Each row is a point. The last column is the point's height on a tilted bowl or saddle (a function of degree 2), plus a little noise. Count its main directions that bend up, bend down and stay straight.
(in the rows, 128 means zero)

Points, 12 rows:
[[108 155 143]
 [ 81 144 165]
 [126 139 131]
 [111  89 173]
 [182 111 158]
 [135 139 130]
 [115 161 142]
 [156 113 140]
 [137  79 178]
 [160 103 149]
 [153  94 156]
 [123 147 133]]
Directions: 2 up, 0 down, 0 straight

Points:
[[112 125 157 111]
 [124 132 152 118]
 [182 127  92  76]
 [120  98 139 133]
 [137 127 104 113]
 [150 153 128 138]
 [109 115  95 136]
 [ 76 156  96 190]
 [160 135 154 141]
 [143 129 100 106]
 [162 140 153 146]
 [179 122 179 174]
 [119  96  96 130]
 [138 137 177 117]
 [ 88 156 156 110]]
Directions: 2 up, 1 down, 0 straight

Points:
[[143 130 108 113 137]
 [ 92 104 151 147 152]
 [114 110 100 114 141]
 [142 135 129 172 146]
 [177 105 135 133 159]
 [138 136 116 107 135]
 [132 127 135 152 139]
 [115 143 142 137 139]
 [119 164 132 127 142]
 [125  97 174 140 165]
 [138 120 142 172 152]
 [ 87 166 149 153 168]
 [122  86 140 125 147]
 [109 170 144 121 148]
 [ 85 139 136 169 159]
 [136 121  83  65 177]
 [133 176  68 127 169]
 [196 124  97 164 156]
 [150 120 135 127 139]
 [ 91 125  42 149 184]
 [141 161  98 156 144]
 [112 114 146 125 136]
 [150 165 108 137 146]]
Directions: 3 up, 0 down, 1 straight

Points, 46 rows:
[[155 111 163 131  86 138 115]
 [124 164 118 129 124 169 106]
 [123 149  93 126 140  80  97]
 [124 127 159 169 171 148 125]
 [163 123 139  91  85 104  92]
 [159 138 107 133 179 134  92]
 [135 152  97  73 127  93 129]
 [152 127 134 125 132 121 117]
 [156 143 125 110 183 193  65]
 [123 179 114 133 174 143  88]
 [147 140 101 117 136 131 113]
 [151 149 114 129 122  88  98]
 [137 101 116 186 157 175 132]
 [129 180 169  97 125 163  84]
 [129 118 133 130 150 158 113]
 [126 161 152 107 112 146 111]
 [114 137 132 102 122 124 124]
 [112 134 126 114 150 145 112]
 [162 125 104  95 138 137  99]
 [133  76 100 110  87 136  83]
 [143 124 162 133 186  70  72]
 [165 127 179 159 152 144 142]
 [119 119  80 138 107  95 100]
 [108 135 148  90  86 138 120]
 [127 125 134 139 175 160 104]
 [102 173 118 146 127 169  94]
 [113 155 105 176 127 138 104]
 [131 149 159 100 156 144 100]
 [144  98 138 140 126 140 130]
 [156 119 117 144 114 183 100]
 [ 97 124 153 123  90 116 109]
 [ 83 126 115 107 158 141 100]
 [128 117 144 124 117 153 117]
 [156 138 164 171 143  84 115]
 [136  95 154 185 146  82 147]
 [113 146 133 157 112 145 113]
 [134 134 156 143 167 110 109]
 [150 122 120 145  83  74  90]
 [ 99 174 163  45  65 151 140]
 [167 126 125 110 130 126 104]
 [ 77 146 101 153 132 114  96]
 [133  97 130  93  93 110 101]
 [ 93  84 146 165 123 152 116]
 [131 149  82 137 105 129 117]
 [ 74 168 148 142  94 126  89]
 [146 102  91 149  97 109 101]]
Directions: 1 up, 5 down, 0 straight
